Every row gives one point. Each copy is the shape, with its points in the same order, stretched, turned, moved and blurred by noise. Is it also mirrored, or only turned?

Shape:
[[ 20 -14]
 [ 29  58]
 [-81   6]
 [ 35  51]
 [ 34 -38]
 [-45 -48]]
Copy 1, 6 rows:
[[-14  20]
 [ 59   3]
 [-38 -79]
 [ 51   7]
 [-26  40]
 [-69 -21]]
Copy 1 is: mirrored
Copy 2, 6 rows:
[[ 18 -13]
 [ 58  46]
 [-65  57]
 [ 65  32]
 [  0 -44]
 [-66 -13]]
Copy 2 is: only turned
Copy 3:
[[ 20 -17]
 [ 31  55]
 [-69  -3]
 [ 28  49]
 [ 30 -27]
 [-30 -51]]
Copy 3 is: only turned

Shape, 8 rows:
[[ 34  34  35]
 [ -1   5  11]
 [-29 -39  -8]
 [ 39  -3 -24]
 [-95  -9 -10]
 [  5  14  39]
 [-31   1   0]
 [ 20  27   5]]
Copy 1 (8 x 3):
[[ 13  62  25]
 [-10  14  14]
 [-27 -44  14]
 [ 30  14 -13]
 [-92 -45   5]
 [ -9  30  35]
 [-37  -7   7]
 [  5  42   5]]
Copy 1 is: only turned
Copy 2 (8 x 3):
[[ 74  25  24]
 [ 21  19  19]
 [-32   7 -19]
 [ 39 -20 -18]
 [-71   6  48]
 [ 25  42  20]
 [ -5   7  24]
 [ 62   5  24]]
Copy 2 is: mirrored
Copy 3:
[[-57  33 -13]
 [ -7   0   6]
 [ 27 -44  15]
 [ 11  23 -36]
 [ 50 -38  88]
 [-38   6  13]
 [ 18  -3  31]
 [-18  29  -4]]
Copy 3 is: mirrored
Copy 4:
[[ 13  44  41]
 [ -5   5  25]
 [-21 -41  16]
 [ 38  -2   3]
 [-85 -34  -8]
 [ -9  21  45]
 [-33  -4  12]
 [  9  32  16]]
Copy 4 is: only turned

Shape (8 x 4):
[[-37  10  21  32]
 [ 26  21 -53 -30]
 [ 49 -15   3   4]
 [  7 -12 -44  51]
 [ 34 -46  46 -38]
 [ 80   7 -20 -41]
 [ -3 -66  -4 -20]
 [-30  20 -41  12]]
Copy 1 (8 x 4):
[[-20  17 -24  12]
 [ 43   4 -31 -73]
 [ 65  -2  21  -7]
 [ 39  58 -12   5]
 [ 31 -27  65 -17]
 [ 90 -29  -3 -60]
 [  6  34  46 -20]
 [ -8  42 -45 -40]]
Copy 1 is: mirrored
Copy 2 (8 x 4):
[[-41  -6  -9  22]
 [ -7  58  25 -47]
 [ 43  45  10  18]
 [-50  59  40  28]
 [ 95 -13  13  13]
 [ 72  69   7 -28]
 [ 30  -9  67   9]
 [-65  30  25 -18]]
Copy 2 is: mirrored
Copy 3:
[[ -1  33  16 -16]
 [-22 -55 -62   9]
 [-38 -39  19  27]
 [ 35 -22   6  36]
 [-73 -49  52 -25]
 [-74 -71 -28  39]
 [ -6 -63  36 -45]
 [ 22  -8 -35  -8]]
Copy 3 is: mirrored
Copy 4 (8 x 4):
[[ 15  36 -34  41]
 [ 19  -8 -26 -59]
 [ 62 -12  10  -6]
 [ 55  -9 -69  10]
 [ 28 -33  53  27]
 [ 58 -15  27 -53]
 [  9 -60  -7  29]
 [  4  12 -59  -6]]
Copy 4 is: only turned

Shape, 10 rows:
[[ 19 -24 -39 -49 -39  11]
 [ 14   2 -55 -37 -28 -22]
 [-18 -41 -15  95 -30 -30]
 [-10 -41  20  37 -25 -20]
 [-19  17 -44  15  34 -20]
 [ 29  16  64 -23 -31 -29]
 [-15  18 -36  -4 -34  13]
 [-26  19 -22 -47 -10 -45]
 [-13  18  -6  -1  56  -7]
 [-32  -5 -45 -14  39   6]]
Copy 1, 10 rows:
[[ 89 -11 -34  -2 -17  31]
 [ 77 -26 -45  -4  20   6]
 [-43 -54 -37  65 -24 -76]
 [-13 -19   6  23 -27 -41]
 [-20 -62 -32  -6  42   9]
 [ 11  57  52  10  26 -15]
 [ 19 -12 -51  16 -10  22]
 [ 35   2 -42 -58  27  -9]
 [-29 -43  17 -16  39  13]
 [  5 -58 -31 -26   4  23]]
Copy 1 is: only turned
Copy 2, 10 rows:
[[ 62  70 -25  17  -7 -10]
 [ 43  52 -46  11  23 -25]
 [-48  -1   1  83  27 -32]
 [-20  15  30  45  10 -25]
 [-31  12 -53  -4  39  13]
 [ 25  -4  44 -22 -22 -56]
 [  5  34 -48  10  -6 -11]
 [ 19  56 -23 -39  33 -39]
 [-31  -3 -21 -32  37  31]
 [-25  43 -41 -11  44  38]]
Copy 2 is: mirrored
